Each row is a point. Each copy is the shape, with its points in the same order, turned, moved and blurred by noise. Some copies are also mirrored. Which?
In the rows, 100 means zero.

Shape, 5 rows:
123 149
50 56
87 131
115 151
60 140
Copy 1:
77 57
94 174
64 98
66 67
36 110
Copy 1 is: mirrored
Copy 2 (5 x 2):
112 162
110 44
94 124
104 157
65 118
Copy 2 is: only turned
Copy 3 (5 x 2):
34 80
144 133
60 109
37 88
62 136
Copy 3 is: mirrored

Shape:
43 164 26
106 126 118
126 70 119
134 136 59
88 119 140
61 120 125
95 138 151
111 150 120
Copy 1:
28 160 73
120 116 109
145 60 77
119 141 45
122 103 140
85 109 138
130 123 142
126 135 118
Copy 1 is: only turned
Copy 2, 8 rows:
5 159 42
81 68 88
131 83 88
82 86 24
75 80 120
63 95 121
64 54 116
55 60 86
Copy 2 is: mirrored

Shape:
55 77 66 13
126 141 59 88
149 114 53 128
79 106 95 118
47 82 94 91
170 97 22 103
98 124 151 58
76 141 121 94
Copy 1:
85 5 112 64
144 103 94 51
160 133 61 95
77 109 88 97
68 69 95 106
195 101 56 92
98 104 182 67
78 119 126 63
Copy 1 is: only turned
Copy 2, 8 rows:
55 183 47 97
135 108 91 59
141 59 82 80
76 92 116 95
44 118 98 108
158 71 37 82
107 161 143 119
86 127 144 82
Copy 2 is: mirrored
Copy 3 (8 x 4):
8 93 119 63
70 77 48 137
131 76 46 119
111 122 100 116
89 130 127 86
107 45 21 86
74 75 159 148
85 114 114 155
Copy 3 is: mirrored
Copy 4 (8 x 4):
55 75 7 76
159 114 65 74
174 93 100 94
98 125 96 111
61 109 68 112
190 54 72 80
72 136 89 31
97 153 86 69
Copy 4 is: only turned

Shape:
85 120 74 93 93 62
124 74 138 138 102 92
97 67 167 79 134 151
76 106 48 92 51 84
135 74 101 112 96 126
93 105 103 26 130 117
86 84 94 82 69 82
99 112 127 124 93 116
91 113 65 53 102 83
93 160 75 6 76 89
93 101 125 125 128 131
Copy 1 (11 x 6):
107 118 83 70 126 71
113 43 131 94 82 91
111 55 135 52 73 179
79 114 37 79 109 70
123 67 85 104 71 119
130 114 79 38 121 162
98 78 64 55 106 88
85 75 118 102 100 115
124 125 58 55 123 104
110 129 34 55 184 135
96 93 137 95 76 131
Copy 1 is: mirrored
Copy 2, 11 rows:
74 122 77 91 117 65
110 83 125 155 80 64
132 101 187 118 103 131
57 124 61 75 71 77
126 97 108 120 57 101
113 118 119 50 128 120
68 103 102 78 80 80
99 135 124 140 79 79
92 119 72 57 116 90
103 166 94 5 112 68
110 132 122 150 100 114
Copy 2 is: only turned

Shape:
127 52 128 90 145 133 107 130 118
101 146 64 116 108 48 107 105 141
41 75 81 97 132 102 130 78 84
45 89 85 77 85 32 159 105 132
161 60 145 91 103 99 99 129 131
104 98 148 138 71 64 40 122 93
86 125 77 76 105 66 100 89 93
35 77 100 66 130 76 139 118 83
131 65 166 35 134 112 85 125 110
106 118 174 134 94 49 59 145 148
118 144 62 118 77 149 115 129 131
66 112 54 107 112 58 99 142 77
88 87 81 94 88 108 72 113 157
Copy 1 (13 x 9):
82 102 70 152 172 132 134 115 128
117 120 113 58 99 40 93 78 110
35 107 108 103 93 120 137 69 73
63 80 100 33 85 67 154 79 97
115 86 52 143 152 99 140 123 147
138 62 143 122 89 97 122 156 133
103 100 123 66 114 86 119 68 79
32 97 120 62 128 113 148 79 81
108 86 101 125 187 142 170 98 144
120 85 145 106 112 65 136 156 190
145 176 63 87 101 96 103 123 99
77 99 124 57 127 82 75 125 67
122 105 83 79 97 130 99 102 139
Copy 1 is: only turned
Copy 2, 13 rows:
84 59 139 113 115 138 95 106 86
157 142 118 80 90 75 71 70 137
118 114 53 104 112 100 134 119 87
168 126 80 73 46 94 123 143 133
76 58 169 104 64 113 82 96 110
39 153 154 85 68 63 81 106 113
131 113 93 67 94 54 91 101 98
136 114 83 78 101 104 136 159 82
70 45 162 60 89 122 100 113 54
70 162 195 64 60 109 88 88 123
107 80 109 78 144 83 73 74 186
139 149 103 101 120 63 76 147 112
88 105 95 66 85 116 54 93 133
Copy 2 is: mirrored

Shape (14 x 11):
57 88 85 144 105 103 121 133 5 81 39
93 86 109 91 61 35 60 139 111 127 104
101 80 114 121 107 135 144 104 75 49 45
137 80 83 66 89 138 96 115 146 122 88
124 115 77 115 84 136 84 87 127 131 85
137 122 78 134 145 101 119 113 76 51 57
86 100 67 78 86 82 86 62 162 119 129
111 102 132 107 72 48 97 95 113 158 47
100 121 123 103 80 83 76 96 75 108 123
99 137 117 84 118 126 72 102 175 116 69
102 136 92 130 71 116 134 116 81 54 61
87 106 101 150 77 95 96 115 154 133 115
111 105 121 70 110 72 127 126 100 148 109
80 124 62 122 83 129 150 135 57 78 22
Copy 1:
101 77 22 161 97 136 139 92 129 38 131
177 121 99 117 70 83 93 97 126 125 65
70 39 49 108 121 103 151 99 84 87 113
100 63 109 58 131 103 94 94 136 147 64
105 58 96 85 116 129 68 63 124 149 102
52 80 83 153 129 128 120 73 70 96 87
108 116 109 60 99 59 38 74 111 140 103
156 62 53 140 77 94 60 110 113 156 71
153 100 102 104 84 128 80 101 80 98 111
73 80 95 68 61 122 80 90 101 182 75
99 87 53 125 131 128 142 78 78 123 137
127 79 122 114 75 84 89 76 131 160 132
124 92 103 116 104 100 71 160 118 125 79
77 86 17 133 141 142 145 91 131 108 131
Copy 1 is: only turned
Copy 2, 14 rows:
70 139 76 117 64 159 73 98 99 149 10
124 132 60 96 47 69 100 144 110 128 145
55 128 118 101 83 125 112 80 116 75 34
102 123 93 67 123 85 167 81 91 89 139
100 91 92 122 83 123 157 70 88 94 130
31 131 148 125 70 135 113 87 94 125 85
126 86 102 125 108 76 100 109 67 66 171
86 86 47 114 42 47 138 125 94 114 104
122 85 112 91 59 83 80 98 107 134 116
53 68 94 91 101 111 151 119 125 82 160
56 105 123 81 43 140 107 89 88 78 73
132 91 105 123 75 107 151 144 110 83 127
95 88 99 89 108 56 131 131 79 139 107
45 126 82 85 56 184 124 100 59 97 39
Copy 2 is: only turned
